Rows are points. Any point is a mix of the corners, with weights that add up to 1. It lies inside the corners' shape when no weight is negative. Is each point inside? If not, which corners have a negative weight?

Corners:
(1): [-4.2  0.8 -3.6]
(2): [9.4 1.9 2.1]
(3): [-4.1  3.0  5.8]
(4): [-2.0 -3.3 -2.9]
Points:
[-3.6 -2.5 -2.4] -> outside (2)
[1.5 0.8 4.1] -> outside (1)
[5.8 2.6 3.0] -> outside (4)
[-0.9 -0.2  2.4] -> outside (1)
[ 1.0 -0.3 -1.1] -> inside
[-2.1  1.4  0.1] -> inside
[ 4.1 -2.7 -5.1] -> outside (3)
[-1.3 -0.3  2.7] -> outside (1)
[1.2 2.2 3.6] -> inside

Corners:
(1): [ 0.7  3.8  4.8  0.4  3.7 -0.2 -1.6  3.7]
(2): [-4.3  4.5 -7.1  2.2  4.5  0.0 -5.3 -1.1]
(3): [ 2.8 -6.6  5.3 -2.4  2.6  0.7  3.1 -0.3]
(4): [ 3.7  4.5 -3.7  6.3  2.5 -4.7  2.3 -4.1]
(5): [-6.1  2.8 -3.6  2.6 -1.9 -0.9 -6.3 -6.8]
(6): [ 1.7  3.2 -2.6 -4.1 -0.1 -4.9  1.8 -1.4]
(7): [ 3.3  0.0 -4.1 -1.7 -6.1 -3.3 -4.0  2.0]
(8): [-6.8  0.0  3.8  4.7  2.3  4.8  3.0  0.7]
(9): [ 0.5 -3.3  3.7 -1.2 -1.9  7.0  2.3 -4.4]
Points:
[ 1.2 -2.1  3.9 -3.3 -2.7  1.3  0.1  0.8] -> outside (2, 4)
[ 0.2  1.7 -1.2  2.1  1.2 -0.5 -0.2 -1.6] -> inside
[-0.6  0.7 -1.9 -0.8 -1.2 -0.4 -2.3 -0.4] -> outside (4)
[ 5.1  1.1 -1.6 -2.8  0.2 -3.7  0.9  1.4] -> outside (5, 8)
[-0.4  0.3  2.6 -1.8  2.9  0.0  0.1  3.0] -> outside (4, 5, 9)

Corners:
(1): [ 1.3  0.5  2.6 -4.4 -5.4 -4.6 -3.0 -0.4  3.6  0.9 -1.7 -2.2]
(2): [-3.3 -1.8 -1.7  2.7  2.2 -1.2 -4.7  3.9 -2.7 -5.6 -0.7 -2.5]
(3): [ 4.3  2.1  2.4 -0.5  4.1  3.5 -4.8  1.1 -5.4 -0.2  3.0 -0.2]
(4): [ 2.0 -3.4  3.8  2.4 -6.4 -6.2  3.2 -2.9  5.3  5.5  2.4  0.9]
(5): [ 1.6  6.4  3.9  6.4 -2.6  1.7 -2.0 -0.5 -0.9  0.3  0.3  0.3]
(6): [-5.8 -1.0 -8.8 -2.3  2.1 -1.0  2.8 -1.9  7.7 -1.6 -1.8  2.7]
(7): [ 0.3  1.8 -4.3 -0.7  2.6 -2.8  4.5  0.7  6.1 -6.5 -0.8  0.7]
(8): [-0.1  0.3 -0.1 -2.0  3.0  4.0 -5.1  5.6 -2.2 -7.0 -0.9  6.1]
(9): [-2.2  1.6  2.4  1.3 -4.2  4.2  1.6 -1.4  3.0 -1.1  9.6 -1.9]
(10): [-0.2 -1.7  9.1  1.5 -5.4  2.9  4.6 -2.8  3.8  4.5  3.1 -4.8]
(11): [-3.6  1.5 -2.5 -0.6  0.8 -8.8  3.0  5.0  2.1  0.8 -2.2  1.9]
(12): [-1.5  3.6  2.7 -0.1  5.2  2.1 -5.5  3.5  4.0 -1.8  1.5  2.5]
(13): [ 3.4 -2.0  1.0 -2.5 -3.6 -0.4 -3.2  5.9  5.6  3.5 -1.9 -2.5]
Points:
[-1.0  0.3  0.0  1.0 -1.5 -1.7  1.7 -1.0  0.6 -1.7  0.6 -0.1] -> outside (12, 13)
[-0.7 -0.4 -0.2 -1.6  0.7 -0.5 -0.4  1.8  2.7 -1.7  0.8  0.3] -> outside (5)
[-0.6  0.0  2.5  0.7 -3.5 -1.8 -0.9  0.0  3.3  3.6  0.6 -2.0] -> outside (7, 8)
[ 0.3  2.1  4.4  0.2 -1.4  0.1  0.5  0.1  1.2 -0.3  2.6  1.3] -> outside (2, 6, 13)

Corners:
(1): [ 3.1  3.3  0.9  1.7 -5.4  5.0 -2.1 -4.3  0.1 -1.9 -2.6 -5.7 -0.7  2.9
 -4.2 -1.1  2.0  0.7 -3.2 -0.8]
(2): [ 2.9  0.2 -6.1 -5.1  4.8  1.3 -4.2  1.0  2.3  0.2  2.8  3.2  4.3  5.1
  2.2  4.3 -5.0  2.9  1.5 -1.3]
(3): [-6.6 -0.6  2.3  6.8  2.3  6.1 -4.1  2.1 -2.1  5.5 -6.0  5.2  2.9 -5.0
 -1.1 -0.9 -4.7  1.0  1.8 -3.8]
(4): [-4.2 -3.9 -1.9 -4.0  3.5  5.8  3.9  0.9  1.7 -1.1 -2.5  5.7  4.4 -2.1
 -0.7 -4.0  2.4  2.1 -1.9 -0.2]
(5): [-5.5  0.2 -3.5 -1.0  3.7  1.3 -2.5  3.7  4.8 -3.9 -0.9 -0.4 -3.7  0.7
  1.7  0.0 -8.5  1.2  3.6 -0.5]
(6): [-3.1 -1.2  3.2  6.4  4.1 -4.3  4.1 -3.6  5.8  1.3  1.0  5.4 -3.5 -3.8
  0.1  1.8 -3.7 -1.0 -2.7 -2.2]
(7): [ 5.4 -1.9 -2.3 -3.3 -3.5  0.9  0.5 -4.2 -3.8 -0.7 -2.2  1.2  1.6 -4.0
 -2.8 -2.4 -7.4 -1.0  2.8 -0.7]
(8): [-1.6 -0.7  4.8 -2.4 -5.2 -1.4  1.2  4.7  4.4  3.2  1.3  4.1  0.8  5.3
  2.9  5.3 -0.1 -2.3  0.8  1.2]
(9): [ 2.1 -0.7  5.4  0.0  3.8  0.7  4.0 -0.4 -2.2 -4.0 -4.8  1.2 -2.0 -1.0
  5.5  4.6 -6.2  2.3 -2.1  4.9]
(10): [-0.9  2.9 -0.3 -3.5  3.4 -0.3  2.2  5.5 -1.3  2.4 -3.8  0.1 -3.6  0.0
  3.3  6.0  0.4 -2.2  4.0 -5.8]
(11): [ 0.9 -3.9  1.4 -5.3 -5.7 -1.7  0.9 -0.2  1.3  2.4 -7.0 -6.9  3.8  6.3
 -0.3  2.7 -5.3  3.3  5.5 -5.3]
(12): [-0.6  1.9  0.0  1.2 -4.1 -0.9  0.8  1.7  1.7 -6.3 -3.6 -1.2 -0.4  0.4
  2.8  5.3  2.9 -6.3  0.2 -1.6]
(13): [-7.6  2.8  5.7 -0.1 -3.9  0.1 -3.0  2.6 -2.5 -2.9 -1.1 -5.4  0.9  3.2
  1.0 -2.2 -6.5 -5.4 -3.1  1.0]
(14): [-2.8  5.9 -3.9  5.4 -3.8  6.4  4.3 -3.4 -3.3  2.6  2.8 -1.9 -0.4  1.7
  0.6 -4.7 -2.2 -1.8 -1.2 -3.2]
(15): [ 1.2 -0.4 -3.6 -0.3  1.3 -6.6 -5.6  2.1  5.3  4.3 -6.5 -4.6 -1.2  0.6
  2.9  1.5 -3.3 -5.1  4.2 -0.5]
(16): [ 1.0  0.8 -1.4  2.1  2.8  2.3 -4.0 -4.9 -4.6 -1.9  2.9 -1.4 -3.6  1.7
  3.3 -0.7 -2.4  1.4  7.1 -3.1]
(17): [ 1.8  1.6 -4.3 -1.1 -3.9 -1.0 -0.6  3.1 -2.9  0.6  1.4  2.2 -3.6  4.0
  4.0 -3.8 -4.6 -6.3 -2.3 -2.9]
(18): [-3.6  0.7 -1.6  1.1  1.6  4.9 -0.1 -4.1 -3.9  3.4 -7.1  3.9 -0.5  1.9
 -2.8 -0.1 -5.8 -3.5 -2.0  3.4]
(19): [ 0.1  7.5  3.2  0.5  2.7  1.9 -3.1  0.4  4.0  0.2 -1.6  0.5  1.8  7.1
  3.3 -2.6 -3.0  4.6  5.0 -5.5]
(20): [ 4.0  2.7  6.7  2.5  1.2  4.2  1.8 -2.0 -0.1 -3.2 -0.6 -5.3 -4.7  2.4
  2.4  3.7 -7.0 -6.4 -0.7 -0.8]
(21): [-0.4  5.6  1.1  6.2  2.5  5.5 -1.6  3.1 -3.0 -2.4 -1.0 -4.0  1.7  4.8
 -2.6 -4.2 -0.4  2.0  5.0 -4.1]
Points:
[-2.2  2.4  2.8  1.1 -0.6  1.0  1.8  3.3  3.0 -2.3 -0.8 -0.2  0.3  2.5
  2.6  2.3 -0.3 -0.3 -0.5 -3.7] -> outside (7, 15, 16, 18)
[-2.5  0.1  4.2  3.4 -0.4  2.7  1.5 -2.2 -1.2  0.7 -4.1  0.5  1.9  0.5
  0.7 -0.8 -3.3 -0.4  1.6 -0.1] -> outside (1, 2, 5, 10, 17)
[-6.4 -0.6  0.1  1.4 -2.9  1.0 -2.0 -2.9 -0.8  1.3 -1.1  2.2 -2.1 -1.9
  0.6 -5.8 -6.7 -1.1 -2.3  2.4] -> outside (2, 10, 11, 12, 20, 21)
[-2.3 -2.2  2.7 -0.4  9.4  0.0  0.0  4.5  6.3 -0.4 -5.7  3.3 -0.5  1.8
  4.4  7.5 -1.6  4.0  5.3 -0.2] -> outside (1, 7, 13, 14, 17)
[-1.8 -0.7  1.3 -0.2  0.4  1.9  2.3  2.3 -3.4 -1.5 -3.8 -0.8 -1.8 -0.7
  3.1  1.0 -5.2 -3.4  1.1  1.1] -> outside (1, 2, 6, 19)
[ 0.0  0.8  0.5 -0.6 -0.3  1.1  0.0  0.4  1.3 -0.6 -0.1  0.8 -0.8  0.5
  2.1  0.9 -1.8 -0.9  0.2 -1.5] -> outside (11, 18, 21)
[-1.9  1.0  0.6  0.9  0.5  2.7 -0.3 -1.2 -1.4  0.8 -3.5  0.9 -0.5  1.6
  0.0  0.4 -4.5 -2.1 -0.3  0.3] -> inside
[ 1.4 -0.1  3.2 -1.7  1.5 -1.0  0.2  1.3  2.7 -2.9 -1.4 -1.8 -0.7  1.2
  2.5  3.4 -2.1  0.4  2.2 -1.1] -> outside (3, 14, 17, 18)
